Each row of a before or after table is a point. The points were changed in one or more steps. Then noise was added and the rows were shuffled. The steps act on columns, c1 being the first. What was done? A step turns or swaps two columns, mirrors them in a line or flattens them onto one, adds a multiple of one to another, or multiplies or shifts one. Angles are multiples of 10 degrees, from the lower column toward the higher: turns from -170 to 170, lines from 10 to 170 but not 90. Use the fewest steps. Two steps may share a column if one is a turn and the other turns, adds or multiplies; they go together, in the order done. Otherwise the lowest column goes first.

Before (12 x 3)
[[ 12 -12  -5]
 [ 23   6  -6]
 [ 54 -23  14]
 [ 54 -51  -3]
 [-48  47 -95]
 [-11 -41  52]
 [ 52 -34 -21]
 [ 41  17 -12]
 [-14  -1  21]
 [-22  -4  19]
 [-34 -25 -11]
 [ -9  -4  -2]]
After (12 x 3)
[[-14  -7  18]
 [-14  -2  17]
 [ 35  21 -18]
 [  6 -12  -8]
 [ -4 -40  52]
 [ 37 -25  17]
 [ 19   0  -8]
 [-36  47 -97]
 [-26 -25 -12]
 [-16 -10  -2]
 [ 38 -34 -22]
 [ 31 -56 -10]]
Steps: multiply c1 by 0.7

Before (14 x 8)
[[ -6  13  44  44  18  16 -44 -36]
 [-24  26  15  14 -40  -3   9  25]
 [-25 -46 -13   0  23  -3  40  16]
 [-11 -31 -21  21  -6  14 -25  21]
 [-37  -4 -35  47 -69  -6  -6  12]
 [ -4 -19  62 -29  20 -10 -61 -29]
 [-30  28  26  -3  -7  56 -62 -15]
 [ 48 -57  29 -44  20  -1 -26  -2]
 [-27 -13 -28  40 -20 -26  -4  19]
 [ 24 -43  14 -44  30  18  -2 -48]
 [ 69 -14  19 -25   1   2 -12 -46]
 [-49  50 -71  46 -26 -30   3  52]
 [-17 -33  29 -25   1  -2 -17 -40]
 [-47   8   2  59 -27  14   7  55]]
After (14 x 8)
[[ -3 -44  48 -24  24   2 -70 -41]
 [ 52  67  32 -21  14 -16 -38   0]
 [-17  46  30 -10  -3  -1 -29 -34]
 [-25  28 -17 -39  24 -16  46  19]
 [-25 -15  33  21  20  50 -74 -18]
 [-41 -74 -67   6 -42 -14  37  52]
 [-22 -28  19   8 -43  15   1  26]
 [ 67  35  24   8   3   0 -26 -41]
 [ -6  35  62  -1  10 -23 -96 -30]
 [-35 -39 -33 -35 -58  29  16  11]
 [-42 -53   4 -37 -17  31   7  51]
 [-29 -24 -30 -39 -34 -17  13  20]
 [ -8   3 -30 -34   2  12 -12  18]
 [ 25  58  14  -6  38  -3  -7 -52]]
Steps: turn c2 and c4 by 130 degrees; add -0.5 times c3 to c7; turn c5 and c6 by -30 degrees

Before (8 x 14)
[[ 57 -21  -9  -7   9   6  82  11  -6 -33 -13 -54   5  -4]
 [ 34  26 -23 -56   6  17  18  -3  -7 -39   8 -15  -1   7]
 [-14  -6 -17  -9 -22  13  26   5  -7  25 -11  21 -18  16]
 [-52 -14  37 -25   6  -4 -35  42 -11  28  -4  31  -9   2]
 [-34  18  47 -24  -4  15  12 -33 -18  12  -6  -2  -4 -27]
 [-32 -28  36   0  13  -6  28 -33 -10 -19 -35  24  -5 -16]
 [ 48  30 -30  -5   7 -20 -25 -15 -22 -36  34 -40  41 -11]
 [-45  -5   3   6 -25 -37   3  11 -95   4  -1  46  65  -4]]
After (8 x 14)
[[-44   2   4  -3 -27 -42 -16  14 -27  -4 -37  45 -56 -91]
 [ 49   9 -32 -26   9 -20  15 -21   6  24  42 -38 -47 -24]
 [-38  -9  31 -14  18  -2 -27 -38  10  10 -16  23  10 -11]
 [-52  -5  36  40   2  -6  34  45  -3   0   9  30   0 -10]
 [ 30  11 -24   7   4  20 -16  -3  -8  69  19 -13  10  -2]
 [-13   4 -17  27 -24  14 -21  10 -19 -10 -40  19  25  -3]
 [ 59  -5 -10 -21   7   1 -80  13   7  25  -3 -52   9  -7]
 [-34   6  47  20  -3  13  -8 -31  21  12  -7  -1   8 -25]]
Steps: multiply c2 by 0.4; turn c4 and c10 by -130 degrees; add 1.5 times c5 to c11; turn c7 and c13 by 170 degrees; turn c9 and c14 by 70 degrees
